Every row gives one point. The last column is the point's height on a tilted bowl or saddle (a function of degree 2), plus a little noise. Count its main directions that bend up, bend down and stay straight.

Points:
[[-0.83 -1.99  1.01  1.52]
 [ 2.61  1.77  0.64  1.52]
 [-1.39 -0.76 -1.57  0.76]
 [-1.11 -1.19 -1.26  1.04]
 [ 1.37  0.74  0.10  1.22]
 [ 1.40  1.81 -0.76  1.59]
 [ 2.43 -2.47 -0.55  1.04]
 [ 0.03  2.51  1.56 -2.75]
 [-2.32  0.85 -1.22  0.27]
 [ 2.37 -0.52  0.37  1.66]
 [-1.25  3.09 -0.05 -2.34]
 [-0.97  0.39  0.94  0.55]
 [-0.23  0.22 -0.52  0.96]
 [ 1.05  1.83  1.05 -0.79]
 [ 1.26 -1.15 -1.32  1.50]
 [ 0.51  1.26  0.74 -0.14]]
Directions: 1 up, 2 down, 0 straight

Points (24 x 5):
[[ 1.78 -0.04  0.45  1.80 -0.33]
 [ 0.39  0.85  1.19  1.13  0.43]
 [ 0.15  1.39 -1.23  0.50  0.81]
 [-0.18  0.59  1.82  0.77  0.17]
 [-0.09  0.38 -1.44 -1.05  0.91]
 [-0.60 -0.61  0.85 -1.57  0.18]
 [-2.53 -1.29 -0.01  0.79 -2.99]
 [ 1.58 -2.87 -1.81 -1.36  0.83]
 [-0.33  0.96  0.13  2.81  0.47]
 [-1.22  1.30  1.19 -1.41  0.38]
 [-2.03 -0.80 -0.22  1.61 -2.27]
 [-3.41  0.96 -2.07  1.13 -2.42]
 [-2.53 -0.97  0.63 -0.67 -2.04]
 [-1.40 -3.02 -1.33 -0.83 -2.24]
 [-0.79 -0.85 -0.17  1.37 -1.34]
 [ 0.80 -1.21  0.70 -2.52  1.33]
 [-2.73 -1.31 -1.02 -2.19 -1.48]
 [-2.41 -0.66 -3.76  1.26 -2.76]
 [ 0.80 -1.90 -1.97  0.07 -0.34]
 [ 0.80  0.05  1.20  0.18  0.10]
 [-1.37 -1.21 -1.93 -0.36 -1.11]
 [-0.89 -0.51 -0.76 -0.35 -0.39]
 [ 0.77  0.26  0.92  0.72  0.14]
 [ 0.92 -1.00  1.27 -1.28  0.26]]
Directions: 1 up, 2 down, 1 straight

Points (25 x 5):
[[-1.03 -0.99 -1.05  1.31  0.23]
 [-2.29  0.95  1.58 -1.67  2.58]
 [ 0.20  2.17  0.75 -0.57  1.57]
 [-3.12 -0.13 -0.87  0.75  1.12]
 [-3.72 -0.23  0.34 -0.15  1.93]
 [-2.51 -1.87  2.38  0.93  2.44]
 [ 1.94 -0.31 -1.12  0.42  0.80]
 [-1.34  0.67  0.10 -0.58  0.70]
 [ 1.36  0.09 -3.40 -1.32  1.90]
 [-0.83 -3.01 -2.42  0.67  1.40]
 [-0.30  0.93  0.09 -2.32  1.80]
 [-1.65  0.51  0.33 -0.53  0.84]
 [ 2.64  3.13 -0.72  0.41  2.40]
 [-0.34  0.01 -0.22  0.78  0.11]
 [ 2.00  1.31  0.11 -0.27  1.43]
 [ 1.56 -0.56 -0.14 -0.56  0.93]
 [-1.94  0.29  0.56 -0.17  0.90]
 [ 0.34  3.52 -0.08  0.71  1.80]
 [-1.50  0.20 -0.46 -1.50  1.04]
 [-0.57  1.89 -0.04  1.27  0.74]
 [ 0.22  1.08 -1.60  1.15  0.28]
 [ 0.19 -0.64 -0.97  2.03  0.40]
 [ 0.63  0.23 -2.98  1.39  0.73]
 [ 2.32 -0.22  0.62 -0.66  1.73]
 [-0.43  0.58  0.16  0.78  0.35]]
Directions: 4 up, 0 down, 0 straight

Points:
[[ 2.70  0.54  1.83  1.44  1.74  0.11  1.99]
 [ 0.73 -0.30  0.64 -0.06 -1.96  0.74  1.31]
 [-0.83  0.41  1.22 -1.13 -3.03  2.96 -2.22]
 [ 2.65  0.70  1.33 -0.96 -0.45  1.44 -0.09]
 [-1.26  0.49  2.36  1.21 -0.03 -0.63 -0.52]
 [ 0.37 -1.93 -0.19  0.09 -0.55 -1.05  1.15]
 [ 1.86 -0.90  0.13  0.29  1.38  2.14  1.81]
 [ 0.60 -0.38 -1.18  2.50 -0.54 -0.21  2.55]
 [ 1.35  1.03  0.76 -2.86  1.29  0.17 -2.02]
 [-0.53 -2.04  1.29  1.51 -1.00  0.23  1.66]
 [-0.53  0.73  1.33 -1.86  0.88 -0.32  0.45]
 [-0.24 -1.75  1.81 -2.54 -0.45  0.18 -0.32]
 [-1.46 -1.33  3.50 -4.71 -1.92 -0.30 -1.66]
 [-1.03  1.44 -1.72 -0.77 -1.85  0.73 -0.35]
 [ 0.53 -1.91  2.13 -0.09 -0.48 -0.70  1.43]
 [-1.09 -1.24  2.32 -3.06  2.88  0.83  0.67]
 [-1.97 -1.05 -0.90 -0.51 -1.29 -1.28  0.03]
 [ 0.70  0.29 -2.51  0.30  1.15  1.23  1.55]
 [-0.51  0.38  0.96 -0.28 -1.21 -0.10  0.62]
 [ 0.23 -1.16  0.50  0.75 -0.25 -0.22  1.98]
 [-0.28 -0.43 -1.97  3.10 -1.81  1.02  0.89]
 [ 0.82 -0.25 -2.09  1.10 -1.20 -0.04  1.96]
 [ 0.04 -2.25 -0.64 -0.57  1.58 -1.30  0.71]
 [-1.77  0.13  2.22 -2.44 -1.23  1.97 -1.02]
 [-2.20  0.59  1.85 -0.47  0.06 -2.22  0.19]
 [ 0.68 -0.64 -1.24  2.37  1.50  1.42  3.11]
 [-2.95  1.72 -3.15 -1.13 -0.06 -0.18  1.07]
 [ 1.40 -0.27 -2.39 -1.22 -1.19 -0.58 -0.44]
 [ 1.24 -0.30 -1.06  0.20 -2.42 -0.43  1.65]
 [ 0.15  1.95 -0.25 -1.45  1.53 -0.82  0.59]
 [-0.94 -2.61 -2.94  1.50 -0.28 -1.03 -0.49]
 [ 1.54  1.32 -1.52  0.46  0.19 -0.88  1.97]
 [ 1.69 -0.51  0.44  0.81  1.42 -0.84  2.38]
 [ 0.24  0.49  0.42  1.21 -0.22 -0.49  1.48]
 [-1.04  1.09 -0.08  1.29 -0.45  0.92  0.14]
 [ 0.79  2.47  0.24 -1.66 -1.59 -1.00 -0.50]
 [ 1.27 -0.52 -0.15 -1.84  1.23 -1.65 -0.65]
 [ 1.37 -0.54 -0.87 -1.10  1.08 -0.37  0.52]]
Directions: 1 up, 3 down, 2 straight
